Rows are points. The ring and each string are closed loops that go straight from each point to the next, and from the last back to the first. Before rounding, they use only three directions, however many columns there are. How many times does the string pass through the ring? Passing back the other way cancels.

Ring (7 x 4)
[[ 30  -3   5 -39]
 [-26  44  31 -49]
 [-61  39  48 -37]
 [-67 -12  41 -16]
 [-40 -50  24  -7]
 [ 18 -67   7  -6]
 [ 41 -35   2 -24]]
String (20 x 4)
[[ -8   1  30 -26]
 [-22  -4   4 -44]
 [-27  36  -2 -69]
 [-25  10  10 -47]
 [-17  10  31 -31]
 [-14  44  56 -29]
 [-21  83  56 -50]
 [ -7  43  58 -26]
 [-16   7  24 -34]
 [-22   8  -2 -55]
 [ -6  36  -5 -70]
 [ 22  45  14 -58]
 [ 34  34  35 -35]
 [ 17  11  31 -28]
 [ -5  -5  13 -35]
 [  5  -1 -19 -61]
 [ 29  14 -19 -66]
 [ 24  18  -6 -59]
 [ -3   7 -19 -65]
 [-11  -2  15 -36]]
Times through: 1
String (7 x 4)
[[-12 -37  22 -13]
 [-15 -45  41   6]
 [-28 -25  33 -12]
 [-36 -21  16 -27]
 [-67 -41  -2 -33]
 [-53 -68   1 -16]
 [-25 -58  -2 -21]]
Times through: 0

Ring (10 x 11)
[[ 80 -27 -16  10  26  34  45  23  15  30   0]
 [ 56  41   0 -20   3   9  41   9  20  13 -13]
 [ 13  68  19 -42 -21  -8  23   5  14  -2 -19]
 [-31  66  23 -54 -39 -19  -1   9   6 -16 -18]
 [-52  49  13 -54 -44 -19 -15  17   1 -24 -13]
 [-63  -3 -10 -39 -38  -8 -29  32  -6 -25  -1]
 [-50 -50 -16 -20 -23   9 -28  42 -10 -14   8]
 [ -2 -99  -7   8   5  35  -7  46 -11  16  14]
 [ 36 -99  -5  19  21  45  13  42  -5  30  13]
 [ 69 -69 -12  19  29  44  34  33   6  35   7]]
String (16 x 11)
[[ -51 -113    7   -2  -12   28  -34   53  -24    5   17]
 [ -16 -107   51    3   -1   38  -12   42  -24   30   11]
 [  12  -70   17    1    5   32    5   36   -8   23    7]
 [  26  -46  -12    0    7   26   14   33    3   15    4]
 [  60  -35  -74   11   22   27   29   35   19    7    7]
 [  92  -29  -62   17   34   34   48   29   24   21    4]
 [  66    2  -49   -1   16   19   39   23   22    9   -2]
 [  20   -4   -6  -16   -3   13   16   23    7    6   -4]
 [  22   21   49  -27   -9   10   24   10    4   19  -13]
 [   4   75   91  -52  -29   -8   24   -5    3   16  -26]
 [ -33   99   83  -70  -48  -25    6   -5    2   -5  -29]
 [ -54   56   76  -62  -48  -18  -11    7   -8   -7  -20]
 [ -22    1   31  -32  -23    4   -4   22   -4    1   -7]
 [  -6   -2  -21  -22  -14    5    1   28    6   -8   -2]
 [ -45   -3  -73  -29  -28   -8  -24   39    7  -38    4]
 [ -69  -59  -72  -19  -27    3  -43   53   -6  -36   15]]
Times through: 1

Ring (10 x 14)
[[ 67  26 -24 -25   0  -2   7  32  -2   7   6 -17  -5 -17]
 [ 35  33 -56 -33  13  -9 -11  24   0  -1  10 -32  -8 -35]
 [ -5  26 -69 -38  23 -14 -30  12   2  -8  11 -32   4 -47]
 [-37  10 -60 -38  30 -14 -41  -1   1 -13   8 -18  24 -52]
 [-52  -6 -31 -33  33  -9 -42  -8  -1 -16   3   4  42 -52]
 [-40 -20  14 -22  29   1 -30  -7  -6 -15  -3  31  55 -46]
 [-13 -23  40 -16  20   7 -14  -1  -9  -9  -6  42  55 -34]
 [ 35 -18  50 -12   3  10   7  14  -8   3  -6  41  43 -11]
 [ 67  -3  32 -15  -7   7  18  25  -6  11  -3  24  24   0]
 [ 76  16  -1 -21  -6   2  15  32  -3  11   2  -1   5  -6]]
String (25 x 14)
[[   3   45 -103  -44   25  -19  -32   18    5   -8   16  -58  -16  -53]
 [ -16   40  -70  -34   40   -9  -36   13   -2  -20   13  -40   -9  -79]
 [ -26   28  -58  -33   38   -9  -37    7   -2  -19   10  -27    5  -73]
 [ -18   16  -31  -28   33   -4  -29    7   -4  -16    6  -10   16  -62]
 [ -12   -1  -34  -34   16  -10  -25    3    1   -3    4   -1   32  -28]
 [ -48  -18  -58  -46   14  -21  -43  -12    7   -1    4    0   54  -15]
 [ -88  -17  -36  -37   41  -12  -58  -21   -1  -22    3   10   58  -60]
 [ -78  -16   -3  -26   46   -2  -49  -16   -7  -27    0   22   55  -73]
 [ -63  -33    4  -29   28   -5  -40  -18   -3  -13   -4   35   71  -37]
 [ -31  -37    4  -31    9   -7  -26  -11    0    0   -5   36   70   -6]
 [ -44  -39   62  -12   29   10  -23  -12  -11  -17   -9   62   75  -44]
 [ -17  -27   74   -5   29   17  -12   -1  -15  -17   -9   58   59  -51]
 [   8   -7   42  -11   22   11   -7   10  -11  -11   -4   33   36  -45]
 [  14    0    3  -22   14    1  -10   12   -5   -4    1   12   28  -30]
 [  25   -8   15  -21    6    2   -2   13   -4    2   -2   21   34  -15]
 [  23    6   14  -17   17    6   -5   16   -8   -6    0   13   21  -39]
 [  37   -6    5  -24   -1   -1    1   16   -2    7   -1   15   31   -4]
 [  68   -9    8  -25  -18   -2   15   23    0   20   -2   17   30   23]
 [ 121   13   25  -14  -23    7   38   43   -4   22   -1    9    2   19]
 [  83   29   11  -13    4    9   19   38   -8    3    3   -5  -10  -29]
 [  48   24   -4  -19   14    4    2   27   -7   -3    4   -7   -1  -40]
 [  32   12  -19  -27    8   -3   -6   19   -2    2    4   -5   14  -23]
 [  22   16  -13  -23   18    0  -10   18   -5   -6    4   -4   10  -42]
 [  26   12  -39  -33    5   -9  -11   16    2    4    6  -12   15  -17]
 [  25   21  -75  -42    3  -18  -17   17    6    7   10  -32    6  -12]]
Times through: 3

Ring (10 x 14)
[[ 48 -25  -7   3  -1  -8 -14 -25   3 -13 -31 -10  -1  32]
 [ 40  22   8  23   8  -1 -28 -22 -10 -42 -31 -10  21  23]
 [ 15  52  15  38  12  10 -27 -14 -18 -56 -23  -9  29  10]
 [-21  52   8  44   7  22 -10  -3 -17 -48  -8  -8  18  -1]
 [-41  31  -1  39   2  28   8   5 -11 -31   2  -6   2  -3]
 [-53 -13 -11  23  -5  34  28  14   3  -4  12  -1 -23   7]
 [-38 -65 -18  -1 -10  31  38  16  19  23  12   3 -46  27]
 [-20 -85 -21 -12 -12  23  36  10  24  31   6   2 -50  36]
 [ 13 -89 -25 -18 -13   6  24  -6  24  31 -10  -2 -43  41]
 [ 39 -63 -20 -10  -9  -7   4 -20  14  13 -24  -8 -23  38]]
String (18 x 14)
[[-23  16  12  28   8  32   1  10  -4 -32   0   0   0  17]
 [-42  40  31  38  19  51  -3  27  -8 -50  10   7   8  18]
 [-68  41 -13  49  -5  30  20   5 -15 -27  10 -10  -1 -21]
 [-49  23 -25  40 -11  15  19  -8 -12 -16   0 -14  -5 -18]
 [-59  55 -23  55  -9  16  14 -10 -22 -31   0 -18   9 -32]
 [-40  75   4  57   6  24  -7  -3 -25 -55  -4 -12  24 -17]
 [-27  69 -17  56  -4   3  -6 -23 -27 -45 -15 -21  25 -28]
 [ -5  16 -10  29  -2   7  -2 -14  -9 -25 -14 -12   5   4]
 [  5  17  14  25  10  20 -12  -1  -6 -37 -13  -3   9  23]
 [ 25  66  56  37  33  34 -46   8 -16 -81 -19   5  40  37]
 [ 35  89  34  49  23   8 -52 -19 -29 -85 -33 -10  54  12]
 [ 25  67  -5  47   3 -12 -32 -37 -27 -56 -35 -22  39  -9]
 [ 10  41 -19  39  -5 -11 -14 -34 -20 -35 -28 -22  21 -11]
 [ 14  91  26  54  19  12 -41 -15 -29 -80 -26 -11  49   2]
 [  5  97  57  53  34  39 -46  10 -25 -94 -14   3  50  21]
 [ -8  59  40  40  25  39 -25  13 -15 -67  -7   3  27  23]
 [-30  83  43  53  26  47 -23  19 -21 -77   0   3  33  11]
 [-25  36  24  35  15  39  -7  15  -9 -46   1   2  10  17]]
Times through: 1
String (22 x 14)
[[  37  -96    1  -28    0   15    9    4   29   20  -13    7  -39   68]
 [  18  -35    8    0    6   19   -2    2   11  -10  -12    2  -14   43]
 [  47  -47    8   -9    6    8  -11   -8   13   -9  -23    1  -12   53]
 [  68  -41   -7   -6   -1  -15  -18  -30    7   -7  -38  -10   -4   43]
 [  62  -17  -15    6   -5  -22  -21  -39   -2  -15  -41  -16    6   26]
 [  21  -12  -27   16  -11  -13   -1  -32   -4   -7  -27  -18   -2    7]
 [  16    4   11   17    9   16  -13   -4   -2  -31  -16   -3    5   29]
 [  33   52   44   31   27   24  -43   -1  -14  -71  -24    1   35   35]
 [  27   84   57   44   35   31  -52    4  -22  -91  -22    2   49   31]
 [   3   38   24   32   16   25  -20    2  -11  -51  -13   -2   19   21]
 [ -13    8  -23   28   -9    3    7  -18   -8  -14  -13  -15   -2   -4]
 [ -31   19  -38   38  -17   -2   16  -24  -14  -10  -10  -22   -2  -24]
 [ -59   60    3   54    4   35    6    8  -19  -45    7   -7   12  -15]
 [ -46   30   24   35   14   50    4   26   -6  -41   11    6    1   16]
 [ -29   -4    5   21    4   34   11   13    2  -18    4    1  -12   20]
 [ -17  -23  -19   15   -8   13   17   -5    3    0   -5   -7  -19   11]
 [ -24  -26    2   11    2   32   16   14    9   -7    4    3  -21   27]
 [ -39  -53   16   -1    8   55   27   38   21    3   19   16  -39   47]
 [ -16  -46    7    0    4   36   17   19   16    0    5    8  -29   41]
 [ -11  -50  -21    3  -10   13   22   -3   12   13   -4   -5  -30   22]
 [ -10  -94  -51  -12  -27   -2   42  -14   22   48   -5  -10  -53   19]
 [  13 -121  -38  -29  -20    2   36   -7   32   52   -8   -3  -59   44]]
Times through: 1

Ring (9 x 14)
[[  6  -5  -5  -3 -12 -16  -4 -12   0  13  -1   0   0   8]
 [  8   4  13  -7  -2  -2 -22  11  20  15   6 -13  20   7]
 [  7   3  19  -8  -4  -3 -24  10  18  12  16 -10  33   7]
 [  5  -5  10  -5 -11 -13 -11  -8   1   4  18   2  30   4]
 [  1 -11  -4   3 -12 -19   3 -19 -11  -8  10   9  22  -4]
 [ -2 -13 -17  10  -6 -20  15 -22 -13 -20  -6   9   9 -14]
 [ -2 -17 -29  13 -10 -27  25 -33 -22 -19 -15  14  -9 -13]
 [ -1 -21 -37  10 -21 -37  30 -48 -34  -8 -14  22 -23  -3]
 [  2 -18 -29   4 -23 -34  21 -43 -28   3  -8  18 -21   4]]
String (25 x 14)
[[   5  -13    6   -8  -28  -27   -4  -30  -19   11   31   17   28   14]
 [   3  -11   -3   -1  -17  -21    1  -22  -12    1   13   10   18    4]
 [   3   -5    0    1   -4  -10   -5   -4    4   -4    2   -2   18   -4]
 [   0  -25  -20    2  -36  -43   23  -59  -46   -3   20   34    7    6]
 [  -2  -26  -24    6  -32  -42   27  -59  -46  -13   15   34    9    0]
 [  -4  -24  -26   12  -21  -36   29  -49  -39  -24    5   28    9  -11]
 [  -2  -25  -30    9  -26  -40   30  -55  -42  -14    3   29   -4   -4]
 [   2  -10  -11    4  -10  -19    7  -19   -9   -6   -2    6    6   -4]
 [   1   -4   -7    8    6   -6    1    2    9  -15  -12   -7   12  -15]
 [   1  -14  -18    6  -14  -25   14  -29  -18   -7   -4   12   -1   -4]
 [  -3  -30  -48   12  -32  -50   44  -71  -55  -13  -10   36  -28   -3]
 [  -4  -30  -53   15  -29  -49   47  -69  -53  -15  -19   34  -37   -6]
 [  -2  -25  -46   12  -24  -42   38  -57  -41  -10  -19   26  -33   -4]
 [  -3  -46  -73   10  -63  -81   68 -121  -96    3   -6   64  -63   15]
 [   1  -26  -36    4  -37  -48   31  -65  -48    4    0   33  -25   10]
 [   1  -27  -37    2  -41  -51   32  -70  -51    9    2   35  -28   14]
 [   4  -27  -40   -3  -49  -56   31  -77  -55   22    3   38  -39   24]
 [   6    0   -1   -3   -5   -9  -10    0   11   13   -5   -8    2    5]
 [   9   -1    3  -10  -15  -14  -14   -7    6   26    5   -4    1   17]
 [   9    3   13  -11   -9   -6  -23    5   16   25    9  -10   14   15]
 [  10   16   31  -10   15   18  -42   44   49   16    4  -33   36    3]
 [   7   15   28   -4   22   20  -37   48   51    3   -3  -35   38   -7]
 [   4  -10   -6   -1  -16  -21    1  -21  -10    5    7    8    9    5]
 [   6  -12    3   -9  -30  -28   -4  -32  -19   18   27   16   18   18]
 [   7   -9   15  -13  -28  -22  -14  -22  -11   20   37   12   35   19]]
Times through: 1
String (29 x 14)
[[   2   -7   -5    3   -5  -13    1  -10   -1   -6   -1    1   13   -5]
 [   1   -1    1    7   11    0   -6   12   16  -18   -9  -12   23  -17]
 [  -2   -7  -11   13    7   -8    8   -3    2  -26  -13   -3   15  -22]
 [  -5  -22  -35   17  -12  -32   34  -42  -32  -30  -14   21   -6  -18]
 [  -4  -28  -42   13  -27  -44   40  -62  -49  -18   -7   33  -17   -7]
 [   0  -17  -23    6  -20  -31   19  -38  -26   -6   -2   18   -4   -1]
 [   1   -5  -10    7    3   -9    3   -3    5  -12  -13   -4    6  -12]
 [  -1  -11  -23   12   -1  -17   16  -16   -7  -17  -21    2   -8  -15]
 [  -4  -32  -56   14  -33  -53   50  -76  -58  -12  -18   38  -42   -3]
 [  -3  -41  -64   10  -54  -71   60 -104  -82   -1   -6   55  -51   10]
 [   0  -27  -40    5  -36  -48   34  -67  -50    2   -3   33  -27    7]
 [   2  -17  -23    3  -22  -32   17  -39  -25    1   -3   17  -11    4]
 [   3   -3   -3    2    0   -9   -4   -1    8   -3   -6   -6   10   -5]
 [   5    0   -3    1    2   -5   -8    5   15    3  -11  -11    3   -2]
 [   6   -6   -9   -4  -15  -20   -1  -17   -4   16   -3    2   -9   10]
 [   6  -15  -15   -7  -33  -35    7  -43  -26   25    9   18  -14   21]
 [   6  -10   -7   -6  -23  -25    0  -27  -13   17    9   10    0   14]
 [   5   -5    0   -3   -9  -13   -6   -8    2    7    4   -1   11    4]
 [   7   12   22   -5   15   13  -32   36   41    6   -1  -28   31   -4]
 [  11   20   41  -12   20   25  -51   56   59   17    8  -39   47    2]
 [  11    9   34  -15   -2    5  -39   24   31   24   24  -19   43   14]
 [   7   -8   10  -12  -26  -22  -12  -22  -10   21   29   10   25   19]
 [   4  -10   -4   -2  -18  -22    0  -23  -12    5   11    9   13    6]
 [   4    1    8    0    5   -1  -14   12   18   -3    0  -12   24   -6]
 [   5    4   15   -1    9    5  -20   21   25   -3    3  -17   33   -7]
 [   5    8   22   -1   15   11  -26   31   34   -6    4  -23   42  -10]
 [   2  -15   -1   -1  -22  -26    3  -31  -21   -3   24   17   29    3]
 [   0  -25  -18    2  -36  -43   22  -59  -46   -5   22   34   11    6]
 [   0  -18  -16    3  -23  -31   16  -40  -28   -6    9   20    8    0]]
Times through: 5
